Each row of a before or after table is a point. The points were changed in one or more steps. Then noise was added and the rows were shuffled. The steps act on columns, c1 being the first. Write out the steps. A step turns or swaps two columns, mirrors them in a line or flattens them onto one, adds a multiple of one to another, or multiplies or shifts one. Angles are multiples of 10 degrees, from the lower column toward the higher: turns from -170 to 170, lines from 10 to 170 but not 90. Use the fewest steps. Two steps may share a column if one is a turn and the other turns, adds or multiplies; they go together, in the order done. Otherwise the lowest column goes first.
In the rows, zero is written as 128.

Before (14 x 3):
[[193 170 145]
 [155 173 125]
 [130 136 145]
 [155 127  88]
 [105 114 161]
 [171 100 161]
 [145 141 108]
 [111 140 117]
 [160 123 117]
 [119  78 141]
 [112 167 149]
 [103 167 111]
 [143 122 126]
 [144 166 149]]
After (14 x 3):
[[129  73 227]
 [145 104   9]
 [129 151  96]
 [144  99  95]
 [157 172 193]
 [212 114 179]
 [150 180  78]
 [151 126  70]
 [ 98 134 228]
 [ 71  94 169]
 [129 109 122]
 [139 134 179]
 [189 145 119]
 [175 148 190]]
Steps: multiply c2 by 1.3; turn c1 and c2 by -50 degrees; multiply c3 by 3

Before, 12 rows:
[[131 106 116 105 127 114]
 [103 132 129 132 121 164]
 [114 133 118 131 146 119]
 [125 123 133 139 150 119]
 [104 100 155 123 120 118]
 [103 106 129 142 129 115]
 [121 203 127 138 141 117]
 [153 114 101 120 156 120]
 [139 111 105 130 122 122]
 [112  99 110 127 151 150]
 [134  97 165 135 141 122]
 [103 105 116 141 145 156]]
After (12 x 6):
[[153 133 130 125  95 164]
 [128 106 154 153 162 102]
 [121  79  89  97 146 121]
 [118 138 140 130 152 138]
 [143  80 148 139 135 149]
 [115 248 136 119 147 130]
 [109  92 136 116 136 146]
 [111  83  94 114 126 148]
 [148  91 150 123 124 162]
 [127 105 154 142 126 117]
 [119 121 129 113 156 128]
 [116  93 131 157 135 120]]
Steps: add -0.7 times c6 to c5; turn c1 and c6 by -70 degrees; multiply c2 by 1.6; multiply c3 by 1.3; turn c3 and c4 by -150 degrees

Before (8 x 8):
[[138 153 146 183 126 105 154 124]
 [ 96 149 112  88 211 151 107  97]
 [126  68 180  55 107 136 148 164]
 [131 171 152 121 185 161  92  81]
 [157 137 112 115 186 147  94 113]
 [139 149 154 161 108  59 121 107]
 [118 178 116 104 174 171  73 143]
 [118  83 124  20 110 170 151 102]]
After, 8 rows:
[[156 143 181  48 106 132  65 164]
 [107 153 112 142 185 142 154 112]
 [ 67 136 111 132 210 142 155  99]
 [129 124 155 153 106  79 151 107]
 [177  94 149 179 127 110 136 127]
 [ 74 138 152 146 186 148 188  81]
 [153 130 125  11 107 154  78  99]
 [ 36 152 114 126 176 161 196 142]]
Steps: add 1.5 times c7 to c1; turn c2 and c7 by 120 degrees; add 0.5 times c5 to c4; multiply c6 by 0.7

Before:
[[129 136 142 106 157 121 152 130  94]
 [153 138  89 125 122 109 114  98 111]
 [106 131 142 115 164 126 113 115 148]
 [159 153 105 127 110 172  91  96 114]
 [110 107 135  97 128 129 131  95 147]
 [100 148 125 135 107 166 144 125 166]
 [118  90 130  92 117 117  99 106 129]
 [109  95  92  92 176 136  91 129 117]
 [168 121 136  96 157 161 139 147 168]
 [138  93 132 129 172 150 146 155 139]
 [120 119 128 121 108 121 132 143 159]]
After (11 x 9):
[[184 147 156 119 127 132 126 116  93]
 [124 155 188 138 168 149 149 110 154]
 [146 133 145 129 106 122 131  94 138]
 [122  92 176 151 120 110 115 150  98]
 [158 136 107 111 163 124 109 110 111]
 [192 157 199 131 118 115 100 138 107]
 [128 114  94 104 107 167 140  92 119]
 [157 142 125 171 157 162 135  82 139]
 [110  87 115 157 111 171  96 145  97]
 [159 130  94 138 158 123 149 164 139]
 [192 128 246 126 177 134  91 137 131]]
Steps: turn c1 and c4 by 110 degrees; multiply c1 by 1.6; turn c2 and c3 by -130 degrees; multiply c3 by 2.5; turn c8 and c9 by 100 degrees

Before, 14 rows:
[[111 165  78 109 130 126 123 196  82 180  80 217]
 [ 71 143 144  96 114 190  92 196  90 151  86 169]
 [148  95 103 153 174 150 138  86 148 123 193 136]
 [186 146 137 171  92 102 171  70  82 141 102 124]
 [ 72 155 109  63 126 133 111 154  37 183 128 179]
 [160  90 169 134 132  90 172 133 111 127 180 146]
 [162 150 128 189 156  86 152 131 110 107 193  74]
 [133 133  95 122  75 128 129 145 125  98 179 167]
 [132 108 135 178 131  82 200 103 185 147 188  90]
 [134 106  76  73  96 111  96 157  89 154  83 127]
 [167 183 166 126 145  74 149  79 162 127 161 116]
 [114 169 111 102  76 154  96 164  71 225 128 163]
 [136 106 140 171 126  83  83 123 128 147 160 156]
 [158 136 112  75 123 170  98 207  92 187 127 175]]
After:
[[159 168 161 133 132  98 115 136 103 173 167 141]
 [148 156  95 153 172 218 131  85 116 137 176 145]
 [137 167 138 169 131  79 116 123 121  79 162 125]
 [135 156 100 119  76  49 160 142 153 133 201  98]
 [135 111 146 179 131  89  95 103 156 200 160 172]
 [164  69 123 189 152 129 144 131 113 160 180 141]
 [134 140  76  74  94  62 107 159 133  92  68 150]
 [ 68 147 156  93 117 169 110 197 151  85 112  91]
 [186 112 101 168  89  50 106  72  29 167 112 115]
 [112 174  86 112 130 129  78 197 168 113 137  42]
 [159 157 130  76 122 165  75 206 174  87 149  89]
 [168  80 159 128 140  97 122  79 101 146 186  91]
 [ 74 153  92  63 127 128  75 154  72 104 165  73]
 [113 133 103  98  73  75  39 162 115  80 165  72]]
Steps: turn c2 and c12 by -130 degrees; add -0.7 times c12 to c11; add 1 times c8 to c9; turn c3 and c9 by -20 degrees; add 1.5 times c5 to c6; turn c7 and c10 by 100 degrees

Before:
[[109 137 118 110 108 151 118 119 209 110 138 138 149 127]
 [123 124 118 126 107 134 118 120 119 108 143 122 149 123]
 [113 134 128 145 147 138 113 121 114 123 138 133  55 131]
 [109 163 129 111 111  79 151 120 141 128 109 150 144 162]
 [130 141 124 117 162 143 159 130 127  39 120 160 147 172]
 [119 122 123 119 103 151 120 127 137 121 131 128  71 149]
 [144 125 138 117 114 148 109 119 135 123 135 107 143 139]
 [108 124 154 136 116 106 108 128 123 126 141 153 147 135]
 [157 146 118 104 112  99 127 152 123 125 144 146 102 153]
 [149 123 118 138 120 139 116 133 120 125 139 159 151 139]]
After:
[[114 122 121 136 115 140 112 126 117 160 129 142 152 131]
 [146 160 131 122 133  72 151 100 141 145 153 124 146  93]
 [111 131 156 105 134 104 106 126 125 145 150 121 147 122]
 [119 122 117 100 125 137 113 122 122 136 107 116 145 113]
 [116 145 115 131 126 103 128  98 122 146  91 101  98  98]
 [118 140 113 128 113 151 119 111 210 152 145 137 150 125]
 [112 133 129 116 113 141 118 137 111 110 146 130  52 121]
 [121 124 126 130 127 151 121 116 138 151 139 130  78 108]
 [137 138 128 112   8 139 161 100 124 138 121 115 149  80]
 [126 130 139 152 124 147 112 127 137 142 107 143 143 118]]
Steps: mirror c1 and c11 in the line at 140 degrees; turn c8 and c12 by -110 degrees; turn c4 and c8 by 120 degrees; multiply c10 by 1.3; turn c5 and c10 by -110 degrees; multiply c14 by -1

Before, 14 rows:
[[143  82 138 139 165 154  93 145 113 114 111  98 109 139 145 157 101  89]
 [138  97 119 153 117 122 146  80 128 130 141 147 151 102 119  94 139 117]
 [153 115 128 139 161 114 138 137 165 132 162 148 163 156  95 152 123 114]
 [ 95 123  85 164 128 172 162 108 112  83 150  79 172 108  98 141 135 113]
 [ 98 155 127 124 155 159 137  81 105  94 163  99 120 122 111 156 111  94]
 [ 87 119 131 144 125 119 143 154 113 115 130 120 145 115  94 156 168 160]
 [ 96 149 140 140 152 152 161 130 120 161 127 136 163 152 122 140 137  85]
 [150 102 150 149 123 121 116 103 172 103  83  87 158 134 166  98  91 153]
 [131 109 102 148 177  94 110 117 155 153 108 157 165 126 146 127 140  82]
 [130 117 127 120 144 154 149 134 179 136 148 128 191  90 166 101 102 127]
 [116  93 101 166 161 177 107  90 141  85 133  90 119  90 115  96  97 147]
 [152 161 113 129 144 163 158 119 109 153 129 160 129 110 131 155  92 103]
 [111 140  83 129 104 123  95 146 180 160 128 126 164 142 145 105 134 149]
 [134 145 105 160 124  95 119 147 145  87 123 154 134 109  97  86 150  91]]
After (14 x 18):
[[149  99 160 144 162 121 113 131  78 126  80  85 158  34 170  99 110 155]
 [112  90 101 162 135 175 110  93  75 126 115  92 124 115 112  91  87 145]
 [ 95 152 144 143 107 152 163 133 166 128 131 138 161 138 119 141 105  91]
 [151 116 122 142 121 110 139 118 113 129 162 145 166  35  95 146  94 114]
 [156 158 110 133 147 164 158 118 134 122 118 159 125 182 125 156  91 107]
 [109 142  86 123 133 126  91 148  77 130 138 121 166  16 153 108 147 154]
 [141  98 121 156 116 120 146  80 105 129 113 145 153 139 118  93 144 109]
 [ 98 161 128 128 125 159 140  74 149 126 129  95 122 193 113 157  94  88]
 [145  81 140 142 134 157  93 153 156 130 120 100 107 150 149 155  78  85]
 [ 86 120 135 140  93 113 144 144 133 127 142 118 144 170  97 157 151 161]
 [ 98 122  89 166 125 171 158 101 135 126 133  77 177 172 100 140 132 117]
 [127 104 100 148  94  94 106 131  98 130 109 161 170  75 148 128  88  83]
 [127 117 127 119 144 153 150 124  32 128 146 129 184  42 168 102 105 129]
 [139 147 108 160 111  93 115 149  88 129 136 153 135 102  99  85 146  93]]
Steps: mirror c5 and c17 in the line at 120 degrees; turn c8 and c11 by 30 degrees; multiply c9 by 2.5; turn c9 and c14 by -120 degrees; multiply c10 by 0

Before:
[[148 129 185  73 109  47  95  79 142 188 163 169 138 123  83 140  93  82
  154 118 110 117  98 135]
 [180  56 182 100 183  72 119  88  97  85 109 133 113 193 141 149  70  66
   63 140  60 136  67 168]
 [168 113 130 172 128  83 147 159  76 118 142  90 104  82 123 136 171 121
  139 177 141 165 157 118]
 [189 111 121 152 177  92 116 141 117  96 165 165 100  45 130 142 168 153
  116 138 107 103 173  83]
 [136  38 167  99 205  99 116  51 101  54 121  69 105 154 207 141 135  85
   70 177  59 122 124 184]
 [218 127  90 144 114 108 135 170 152 130 137 141 130  73 132 147 176 167
  160 131 112 102 183 101]
 [141  93 139  63 138  33 146  57 145 131 147 164 158 145  87 106  73  94
  131  92 104 130  67 122]
 [168 109 136 153 110 148 121 117  93 113 192 123 151 100  82 116 174 105
  170 169 115 114 175  90]]
After:
[[146 112 117  77 110  41 108  78  99 188 152 169 141 132 193 140  90  84
  156 116 109 139  89 108]
 [169 130 103 174 127  96 185 162 137 117 130  91 104 178 143 136 172 121
  140 173 143 100 148 110]
 [190 117  99 157 177 105 136 143 114  95 118 168 100 204 129 143 169 155
  115 139 111 165 160  70]
 [142  72  89  81 137  34 116  56 147 131 136 163 158 111 156 107  74  93
  132  90 103 125  55 112]
 [135  32  73 129 207 166 153  50 111  55 168  68 105 101 190 139 131  85
   68 177  60 129 114 168]
 [168 120 172 154 111 109 161 118 117 112 139 123 151 153 120 116 175 106
  167 168 115 147 163  54]
 [221 132 100 142 110 117 105 170 138 129 110 141 130 177  96 147 176 165
  158 130 113 161 175 105]
 [180  50  97 125 184 102 155  85 112  87 146 132 113  66 196 150  70  67
   63 142  62 111  56 170]]
Steps: turn c2 and c4 by -20 degrees; turn c6 and c15 by -50 degrees; turn c3 and c15 by 70 degrees; turn c7 and c9 by 80 degrees; turn c11 and c24 by -50 degrees; turn c14 and c22 by -170 degrees; shift c23 by -10

Before (13 x 32):
[[134 129  86  56 105 176 139 118  88 112 183  81 140 155 152 103 135 174
  129  89  73  97 145 117 132 160  91 115 113 129 106 127]
 [148 119  99 100 118 116 161 116 168 154 114 123 154 121 136 180 115  87
   99 169 149  95 195 102  55 146  67 125 148  91 156 175]
 [208 127 141 134 168 110 101 116 142 104 221 176 115  77 132  75  98 148
  129 125 101 133 128 158 157  92 187 135  89 142 119 130]
 [ 94  83  81  65 101 142 171  98 105 102 175 149 138 142 120 105 103 130
   89  71  85 103 112 129 120 135  97 123 109 145 103  98]
 [127  54  61 143  86  91 137  92  59  89 155 180 145 167 165 166 192  94
  150 183  97 124 153  69 108  98 109 160 165 104 117 128]
 [164 146 162  63 159 135  91 133 149 110 154 143 131  96 103 116 127 168
  115 116 151 144 100 162 193 118 138 130 128 140 125 114]
 [134 104  95 125 115 100 172 122 157 147 105 120 129  84 182 112 101 132
  101 152 185  79 166  88  79 131  71 155 187  58 122 171]
 [116 107  60 120  93 107 147  40  99  87 119 127 134 159 180 175 155 121
  121 121 106  95 140 101  99  94 136 140 140 125 111 161]
 [160  86  73 114 130 159 176 114 155 166 110 110 174 119 172 144  94 126
  101 158 157 103 116  92  68 122  90 167 168  85 187 167]
 [162 154 136  84 128 120 155 169 115 127 176  97 136 122 145  91  94 148
   86 114 189  98  92 141 155 146 136 114  60 162 145 110]
 [130 175 150  77 150 119 123 118 126 157 163  96 115 125 115  55 116 160
  105 108 152  88 129 152 156 126 127 138  97 160 207  67]
 [135 124 148  72 127 161 106 145 151 166 178 109  77  94 134 116  97 173
  130 116 150  73 102 146 155 125 111 117  81 184 147 100]
 [143  82 120 125 104 129 179 112 106 109  94 132 153 126 176 167  96  94
  137 153 137  80 189  92 108 130 128 146 198 116 162 145]]
After (13 x 32):
[[143  82 120 125 106 130 182 113 106 129  94 131 153 107 189 168 143  93
  144 153 137  79 188 153 106  79 127 122 198 117 162 145]
 [127 175 151  74 151 120 116 118 125 103 165  94 114 121 110  55 148 159
  114 107 152  88 129 116 153   7 128 113  96 160 208  64]
 [ 95  82  80  64 100 142 177  97 106 137 177 148 140  99 120 106 153 130
   98  71  85 102 111 125 120 174  97 130 109 147 103  98]
 [162 147 164  65 158 135  99 134 150 158 155 144 130 150  93 115 156 166
  129 116 151 143 100 107 193 122 139 115 130 142 124 114]
 [207 128 141 134 165 111 112 115 143 159 222 177 116 136 133  75 177 150
  160 127 100 131 128 110 158 107 187 113  89 142 120 128]
 [116 108  60 121  95 106 161  42  99 161 120 126 135 130 194 176  94 122
  100 120 104  95 140 149  99 118 136 126 139 126 110 162]
 [134 130  86  55 104 175 145 118  88 138 181  79 141 116 159 103 108 175
  115  88  74  96 146 131 129 192  92 145 113 129 107 129]
 [160  88  73 113 130 158 157 114 157  76 109 108 175 110 185 146 167 126
  119 158 157 103 113 162  68  34  91 104 167  85 187 168]
 [149 118  99 100 121 117 152 116 167  93 115 125 154 123 139 181 156  88
  111 170 147  96 196 145  52 101  68 140 146  89 156 175]
 [127  54  61 144  86  91 151  90  60 161 156 181 143 150 176 165  54  96
  112 182  97 121 153 175 108 114 110 117 166 105 118 130]
 [136 123 148  73 129 159  93 146 150 102 177 109  77 129 136 115 165 174
  151 114 148  75 102 112 155  97 110 133  79 186 146  98]
 [133 104  94 126 114 102 164 121 157  95 106 121 127 135 197 110 185 130
  131 152 186  77 166 161  80 139  71 119 187  60 122 169]
 [161 154 137  83 127 121 156 168 114 118 176  97 134 106 150  91 172 148
  103 113 190  98  91 117 156 120 137 138  59 162 145 110]]
Steps: mirror c7 and c10 in the line at 170 degrees; turn c14 and c17 by -130 degrees; turn c17 and c19 by 30 degrees; multiply c15 by 1.3; turn c24 and c28 by -160 degrees; multiply c24 by 0.7; add -1.5 times c31 to c26

Before, 14 rows:
[[137 142  83  46  70 137 134 129 189 179  55 137 157 172 123 110 162 146
   89 157 172 160 149 117 124  58 119 176 140 180 107 203 108 120  35 192
  156 129 118 170 140 102 172 106 109 160 140 141]
 [140 143 108 138  51 174 165  97 161 111 153 114 105 131  92 113  87 143
   66  97  92 108  83 143 132  68 101  97 211 101 111 115  98 165  53 132
  160 151 145 119 105 130  84 168 116 122 118  85]
 [180 117 136 142  76 187 136 160 208 189 122 163 112 139 167  75  60  88
   21 110 106 141 115 163 201  86 139 121 129 164 116 128 142 153 170 134
  112 204 170 161  96  88  44 118 107 114 131 197]
 [118  88 160 182 153 180 132  57 132  98  94  90 178 182 137 130 152 147
  127 131 108  80 143 161  87  63 123 143  89 131 184 142  76 177  76 173
  152 202 125 157 111 190  81  93 154 118 157 127]
 [129 127 165 100 122 151 171 141 149 156 132  20 208 156 158  88  97 107
   31  81 164  51 151 157 206 150 113 123 148 120 137 167 125 208  36 167
  112 177 126 101 127  58  84  82 190 101 169 152]
 [113 113 153 197  99 137 115 165 157  99  74 159 126 115 115  65  74 108
  111  44 154 162 128 144 176 218 111 121 152 162  85 221 190 119 101 135
  128 185 119 120  72 178 121 124 143 109 149 196]
 [129 100 103 205 172  67 113 150 229 173 190  80 145 165 129  85  60 173
  107  98 149 146 110 166 154 111 115 173  72 123 105 114 136 104 138 153
  103 161 104  67 158  70 125  89 161  97 145 162]
 [188  85 140  95 145 188 104 129  87 158 146  69 114 194 188 100 189 114
  122 146 196 156 121 144 177 147 169 120 195  85  53  78 158 144  93 130
   64  87 154 143 132 116 150 116  95 121 127 143]
 [187  70 148 180 129 118 108 139 165 107  45 220 116 158 128  86  94 120
  134 114 146 146 133  69  71  69 139 133 143 132 112 148 197 137  99 114
  150 183 146 141 120 127 131 206  94 181 148 118]
 [190 133 102 164 133 156  91 122 123  74 166 110 132 185 126 188 117 127
  148 105 141 170 147 146 172 100 228 129 117 133 101  97  92  94 158 139
  147 165 140 139 157 120 120 130 151 173 135 157]
 [168 140  64 100 135 226 138  98  95 159  87 115 208 222 143 111 169 109
   15 148 163 128  97  98 104 104 120 146 119 127  99 140  82 147 198 147
  159 145 139 113  99 166  36 125  67 154 180 161]
 [ 82 160 105 140 103 131  75  96  86 105  96 159 160 183 160 179 125 106
  131 105  73 106 132  92 134  77 141 114 111 146  88  71 128  99 132 143
  118 177 165 122  73  79 110  67 174 186 134 200]
 [110  83 161 171  68 115 175 103 155  81  78  70 157 141 120 162 182  73
  114  59 118 150  81 107 102  26 155 115 121  57 119 141 106 119 163 125
  124 148 101 118 143  73 138 109 161 104 135 163]
 [135 148 155  94  39 171 128 148 180 122 132  90 132 190 201 100 126  97
  111  87  84 123  73 105 138  52  87 157 104 183 140 163 111 143 135 154
   75 176 117 149  87 133 149  52  84 160 150 145]]
After (14 x 48):
[[122  82 109 172  67 121 123 102 155  81  78  68 156 121 123 163 185  74
  114  45 119 169  82 109 102  27 158 119 122  57 121 143 107 120 144 122
  139 151 100 129 143  69 126 110 163 103 127 162]
 [131 132  60 100 122 173 131 144 150 155 133  18 207 195 161  86  98 108
   30  65 164  90 152 161 205 153 112 123 147 122 134 169 128 205 103 169
  104 180 125 139 126  59 167  83 189 106 144 155]
 [174 115 101 143  74  80 122 162 210 185 121 159 110 115 168  74  60  85
   21 109 107 101 113 164 204  86 138 121 135 162 118 126 138 150 149 136
   72 207 172 141  95  88 197 117 108 114 144 197]
 [146  88  64 182 154 133 134  58 132  97  90  90 178 200 138 130 151 147
  126 128 109  82 142 160  89  64 123 143  93 132 182 142  73 176 119 175
   78 204 122 148 112 188 141  93 151 116 161 129]
 [155 141 120 135  52 113 136 100 163 110 154 112 107 169  94 115  85 144
   65  78  90  74  80 144 130  67  97  96 209  97 113 112  97 164 103 133
   70 149 142 121 101 125 132 166 117 121 117  84]
 [208 133 156 161 132  76  87 125 121  77 168 107 127 161 125 186 117 129
  148 134 140 122 146 146 170 103 231 124 116 133 105  94  94  94 150 140
  111 165 138 133 157 120 116 130 153 175 139 156]
 [ 86 163 141 141 104 146  74  97  84 104  95 158 163 179 159 180 123 107
  133 146  74 103 131  95 132  75 141 116 112 146  90  69 131  98 140 144
  116 178 165 129  72  79 150  67 173 184 130 199]
 [147 149  87  95  39 104 102 148 180 124 135  89 132 180 203 102 125  98
  110  98  84 108  74 108 137  52  86 155 103 185 141 159 110 141 143 157
  178 172 118 143  85 131 159  53  81 161 152 146]
 [189 139 142 101 138  67 149  96  95 159  88 116 208 174 143 109 170 109
   16 138 161  30 101  98 103 106 120 146 119 125  99 140  79 146 172 147
   35 143 142 147  99 166 163 125  64 153 159 161]
 [152  69 117 181 131 119 105 140 166 106  44 222 116 171 126  88  96 121
  134 131 150 157 134  69  69  66 138 133 141 131 111 148 197 137 123 116
  118 183 149 140 120 129 109 209  92 180 148 119]
 [173  82 104  94 146  65 124 128  85 160 145  69 113 203 189  99 191 118
  124 158 197 108 122 142 181 145 173 117 198  84  55  78 157 146 131 129
  186  84 154 132 132 119 164 113  96 121 133 142]
 [ 81 117 109 200  98  97  62 168 159  99  76 160 127 128 117  65  75 108
  110  70 153 152 125 145 175 217 111 121 155 160  85 221 192 120 118 133
  124 185 118 133  73 180 134 123 143 110 138 194]
 [123  96 176 202 169 153  96 149 231 172 188  80 143 154 127  84  62 172
  106 117 149 167 113 166 155 111 117 174  72 122 108 112 133 107 137 149
  144 161 107 121 156  72 149  88 161  93 116 163]
 [148 141 178  45  70 100 150 130 187 183  56 138 157 214 124 111 162 148
   87 149 175 116 147 115 121  57 122 175 138 181 108 203 107 119 102 190
  146 129 119 145 138  99  78 108 111 160 153 142]]
Steps: add -0.5 times c33 to c1; turn c6 and c22 by 130 degrees; turn c3 and c22 by 150 degrees; turn c7 and c20 by -40 degrees; turn c14 and c35 by 30 degrees; multiply c35 by 0.4; turn c37 and c43 by -130 degrees; flatten c40 and c47 onto the line at 60 degrees
